Rows are points. The last column is the point's height on a tilted bowl or saddle (a function of degree 2), plus a little noise. Count its main directions that bend up, bend down and stay straight.
In the rows, zero is written as 128.

Points, 10 rows:
[[101 122 149]
 [131 174 146]
 [140  99 157]
 [121 128 138]
 [125 179 149]
 [140 166 142]
 [172 113 164]
 [155 128 144]
 [ 82 103 175]
 [142  86 169]]
Directions: 2 up, 0 down, 0 straight

Points, 17 rows:
[[ 96 121 158 102]
 [193 105 104 137]
 [124 135 121 111]
 [165 116 158 156]
 [127  90  82  61]
 [161 137  82 118]
 [145 114 151 123]
 [112 156 140  95]
 [136  95 129  91]
 [161 135 147 139]
 [125 118 117 107]
 [ 48 104 176 124]
 [109  90 138  83]
 [136 110  92  94]
 [152 163 161 107]
 [138 142 157 112]
 [ 95 137 117 129]]
Directions: 1 up, 1 down, 1 straight

Points, 43 rows:
[[174 108 156 115 127 158 166]
 [127 143 143  87 149 154 139]
 [118 153 139 140 130 107 151]
 [173 165 144 160 133 150 136]
 [119 142 134  91 135 117 156]
 [156 108 111 148 111 147 150]
 [147 103 103 165 114 124 142]
 [139 119 171 104 127 143 147]
 [ 87 102 207 112 150  74  76]
 [104 103  92 123 106 180  93]
 [167 163 143 141 122 114 133]
 [123 143 116 101 118 121 154]
 [176 160  98 132 129  64 119]
 [147 176 115  87 128 151 119]
 [151 102 149 139 190  79 148]
 [124 121  85 141 104 104 151]
 [135 118 133 159 112 117 141]
 [120 146 126 183 173 128 117]
 [183 160 133 107 128 158 137]
 [137  87  85 112 167 117 162]
 [133 157 168  92 101 134 165]
 [147 132 118 179 138 116 129]
 [143 113  86 150  96 159 127]
 [127 128 151 176 130 154 110]
 [130 135 149 123 193 109 160]
 [133 109 135 132 113 109 150]
 [117  93 111 165 120 116 128]
 [151 154 173  97 123 142 150]
 [180 137 138  92  98 141 146]
 [153 174 139 187 171 112 121]
 [ 98 128 136 100 101 164 155]
 [112 106 147 142 151 158 106]
 [143 123 143 109  50 149 209]
 [179 142  64 139 154 116 157]
 [161 124 123  81  86 125 142]
 [125 159 200 158 118 124 124]
 [126 137 137  99 183 131 155]
 [118 100 138 129 124 112 143]
 [ 91 159 111  85 115 106 185]
 [169 126 157 138 106 160 170]
 [114 188  90 177 131 100 133]
 [ 80 159 114  84  98 147 175]
 [180 110 145 112 174 128 165]]
Directions: 2 up, 3 down, 1 straight

Points (75 x 9):
[[113 108  97 154 133 113 100 180 139]
 [100  84 122 187 150 145 100  94 155]
 [116 159 110 118 160  96 110 115 102]
 [105 110 139 115  87 126 146 179 110]
 [105 159  95 122 122 165 137 132 125]
 [173 153 168  79 129 128 115 148 114]
 [143  95 147 116 143 133 135 172 106]
 [112  78 168 148 163 115 114 151 131]
 [ 92 158 105 134 105 125  95 136 112]
 [107 135 140 148 147 145 143 152 149]
 [151 133 116 138 111 148  94 123 140]
 [181 128 109 146 134 107 138  97 103]
 [104 151 153  91 134 112 136 149 131]
 [ 88 125 164 151 102 152 100 103 134]
 [137 130 122 171 135 156 132 142 135]
 [110 145 116 130 101 128  95 102 126]
 [109 103 128 150  83 110  76 117 145]
 [152 137 185 100 143 120 148 130  93]
 [137  88 169 176 167 121  89  98 128]
 [ 71 177 108  96  90 177 105 126  65]
 [105 118 107 192  95 191  85  58 144]
 [161 149 146  45 154 145  74 147  74]
 [116 141  92 141 114 152 153 124 142]
 [148 172 100  91 162 184 190  91 168]
 [142 122 127 165  95 152 131 119 143]
 [197 139 130 100 140 151  50 108 108]
 [146 107 103 183 176 193 129 104 117]
 [ 97 188  89 117 131 120 204 112  88]
 [122 123  92 202 173 154  94 139  83]
 [ 79  80  93 137 121 110 187 120 141]
 [162  90  83 154 112 109 139 136 107]
 [ 90 122 102 102 162 106 132 125  96]
 [141 124 128  66  75 146 164 137 116]
 [180 142 116 115 140 113 155 159 100]
 [155 162 150 116  82  90 127 166 150]
 [117  99 174 109  90  89 111 116  97]
 [144 165 176 145 146 161 108 128 115]
 [131 117 111 130 140  98 181 106 116]
 [116  86 108 103 106 142 162 117 158]
 [168 160 117 106 120 132 121  70 116]
 [149 120  96 124 118  93 107 102 119]
 [101 205 137 106 128  78 165  87  42]
 [125 141 126 161 124 162 139 100 150]
 [150 118 104 113 143 203 118 123 154]
 [117  89 150 105 153 141  80 140  96]
 [ 69 140 135  53 138 133 122 118  58]
 [155 125  94 145 104 106 130  78 115]
 [ 80 104 124 166 113 144 172 152 157]
 [143  98  95 157 147 143  75  87 132]
 [147 158  98  94 120 104 158  96  90]
 [128 139 128 117 139 133 165 136 142]
 [126 140 161  93 141 114  89 108 110]
 [136 126 107 106 118  73  86 192 154]
 [157 135 141 107 117 128 135 123 132]
 [159  99 112  94 176  99 106 132  81]
 [126 112 144 126 160 132 181 104 132]
 [131 120 145 105  92 172 183 101 178]
 [103  95 113 117 125 122 142 164 123]
 [142 109 155 113 139  82 120 118 120]
 [150 134 198 109 123  81 148  92  46]
 [120 153 114 113 105 126 120 132 131]
 [122 102 153 134 130 137 153 111 145]
 [136 119 151  95 109 124 118  99 126]
 [180 105 131  99  90 112  95 133 111]
 [105 109  95 121 145 105 133 126 121]
 [135 107 141 122 105 130  96 128 142]
 [ 73 119 158 119  76 114  84 141 105]
 [143 148 142 138  93 101 153 130 126]
 [ 98 140 153 101 185 134 128 137  95]
 [109 164 120 180 154 120 118 141 146]
 [108 130  88 131 136 151 122  86 135]
 [152 153 110 105 160 109 137 101  95]
 [119 116  84 138 155 140 142 127 130]
 [ 96 140 101  87 143 168 166 127 158]
 [143 135 110 156 102 111 139 160 137]]
Directions: 1 up, 5 down, 2 straight
